Rows are points. Each copy is the shape, with its points in the same order, turned, moved and blurred by noise. Say if it was mirrored as well.

Shape, 8 rows:
[[  1.7  19.5 -18.0]
 [ 17.9  -5.6  14.8]
 [ -1.6 -10.0   1.8]
 [-12.3   5.1  -7.6]
 [ 24.0 -11.9  -4.6]
 [-12.5  13.1 -24.2]
 [-15.0  15.4 -31.5]
 [ 17.6  -8.5   4.9]]
Copy 1 (8 x 3):
[[-28.5   9.2   9.7]
 [ 13.0  -2.5  23.8]
 [  0.4  -8.1   5.4]
 [-14.0   2.4  -5.4]
 [ -5.8 -16.1  27.4]
 [-32.5   2.8  -6.9]
 [-41.8   2.3 -10.1]
 [  3.1  -7.6  23.2]]
Copy 1 is: mirrored
Copy 2, 8 rows:
[[ -0.1  25.8 -20.4]
 [ 21.0  -6.9   0.3]
 [  0.6  -8.6 -11.0]
 [-11.4   7.7 -12.3]
 [ 24.9  -6.9 -22.1]
 [-14.7  21.2 -26.0]
 [-19.8  25.0 -31.0]
 [ 19.9  -6.9  -9.2]]
Copy 2 is: only turned
Copy 3, 8 rows:
[[ 24.1  19.0 -11.5]
 [ 21.1  -4.8  27.6]
 [  5.8  -9.1  10.4]
 [  1.9   8.9  -4.6]
 [ 32.0 -17.0   5.4]
 [  5.2  15.1 -20.6]
 [  5.9  19.8 -28.4]
 [ 23.8  -7.4  14.9]]
Copy 3 is: only turned
Copy 4:
[[ 24.0  11.2  -9.0]
 [-16.5  14.3   9.0]
 [ -3.5  -5.0   5.5]
 [ 16.6  -5.6   4.2]
 [-17.3  10.5 -11.9]
 [ 28.9  -3.9  -9.3]
 [ 35.4  -6.3 -14.2]
 [-15.0   9.9  -0.1]]
Copy 4 is: mirrored

Shape (9 x 4):
[[-10.7 -18.8  -4.0  -1.2]
 [ 15.4  50.2  -4.3   4.3]
 [-14.2 -21.3  -5.4   5.9]
 [ -9.5  -7.3  23.9  18.6]
 [  1.4   7.1  25.5  -6.3]
 [  1.8  15.8  -2.3  -7.6]
 [-14.4 -20.0   3.7   1.5]
 [ 22.2 -15.7  14.6  -7.1]
 [ 20.1 -13.8 -10.0 -10.5]]
Copy 1 (9 x 4):
[[ -6.4 -16.7 -14.2   1.8]
 [ -6.6  61.5 -14.7   6.8]
 [ -7.3 -15.9 -14.5   4.4]
 [-13.7  -1.1   9.9  26.7]
 [-10.3  16.0  17.0   4.9]
 [ -9.0  24.7  -7.8  -6.7]
 [-12.2 -16.6  -4.9   4.7]
 [ 18.1   1.4  12.8  -2.7]
 [ 21.4   1.6  -9.0  -9.0]]
Copy 1 is: only turned
Copy 2:
[[ -9.8 -18.3   0.5   2.4]
 [  5.2  52.9   9.2  -0.5]
 [-10.7 -19.2  -1.9  10.6]
 [-15.2   0.4 -29.1  11.6]
 [ -4.2  13.4 -21.7 -14.2]
 [ -1.9  18.4   5.9  -4.8]
 [-14.3 -17.7  -8.5   3.5]
 [ 23.3  -5.8 -18.2 -10.5]
 [ 21.7  -8.2   6.4  -4.4]]
Copy 2 is: mirrored
Copy 3, 9 rows:
[[ -4.7 -16.4   2.4 -11.6]
 [ 11.3  46.6   9.8  23.7]
 [-12.8 -17.4   1.4 -13.1]
 [-18.6  -6.2  33.9  -4.6]
 [ 10.8   0.3  32.3   3.7]
 [ 11.3  10.6   6.8   7.8]
 [ -8.6 -20.1  10.2 -10.1]
 [ 15.3   1.3  25.5 -27.5]
 [ 16.7   3.6  -0.5 -26.4]]
Copy 3 is: mirrored

Shape:
[[ -6.9  15.0  10.9   7.6   3.5  -3.0]
 [ -5.9 -12.3   5.5 -23.7   7.9   7.6]
 [-15.8  12.7  12.2  27.5  -8.2   7.2]
 [ -6.2  19.1   7.1  19.4   3.8  16.4]
 [-17.9  12.3 -12.0  17.3  -3.8  -5.5]
 [  3.6 -12.1   2.2  -5.4 -27.1 -32.6]
 [  8.4  -2.7 -16.4 -12.4 -15.7 -18.6]
 [ 30.7 -28.5 -14.2 -14.3 -23.9 -19.9]
 [-30.8   8.2   7.1   7.0  -4.7  30.8]
 [  7.5 -29.9  -9.7  -0.5  -2.9 -22.9]]
Copy 1 (10 x 6):
[[ 16.1  -4.9   5.4   9.5 -11.5   2.6]
 [ -3.5  14.3   6.9  -7.3  16.1   5.9]
 [  6.0  -5.6   7.0  16.1 -30.9  20.2]
 [ 20.7   5.4   0.2  19.2 -21.6  17.7]
 [  5.6   0.5  -9.7  -0.8 -32.4   1.7]
 [-26.6 -16.5   3.4   4.8  -7.1 -28.2]
 [-15.5   4.8  -8.7   2.9  -4.1 -29.4]
 [-38.6  -0.8 -16.8  16.0  16.8 -30.3]
 [  5.2  21.3  16.0   2.3 -25.3  31.8]
 [-21.3 -13.7 -18.4  -3.5  10.2 -12.2]]
Copy 1 is: mirrored
Copy 2:
[[ -6.7  13.1   5.7   0.1   8.7 -12.6]
 [  5.6   8.0  22.1  -4.6  10.8  23.4]
 [-32.5   9.3   0.6  -0.5   6.8 -14.3]
 [-21.5  22.4  -2.0 -14.2   6.6 -12.9]
 [-13.7  14.9 -15.5  12.6   9.4  -4.4]
 [  9.2 -25.6   5.9  26.2  -6.1   0.8]
 [ 15.6  -7.9  -6.5  15.1  -9.4  12.7]
 [ 24.1 -39.2  -4.9   3.6 -11.7  22.1]
 [-38.7  26.4  11.5  -6.2   5.3  13.2]
 [ 14.5 -25.6  -3.5   6.8  16.9  16.5]]
Copy 2 is: mirrored
Copy 3:
[[-20.8  -3.4  15.9   6.1   6.9   3.3]
 [  9.7 -29.8  -3.4  -5.4   3.7   0.9]
 [-25.8   3.8  15.9   6.2  -2.0  28.7]
 [-18.4  -2.2   5.7  19.9  -0.4  18.3]
 [-35.6   4.8  -4.5  -5.0   5.7   8.9]
 [  0.1  12.6  18.2 -38.8   7.7  -6.9]
 [ -2.4   9.5  -5.1 -26.2   3.7 -14.7]
 [ 26.3  20.5  -7.0 -39.1  13.0 -10.6]
 [-22.1 -22.5  -1.6   9.6 -18.1  30.1]
 [  6.2   3.5  -3.8 -30.2  27.9   1.9]]
Copy 3 is: mirrored
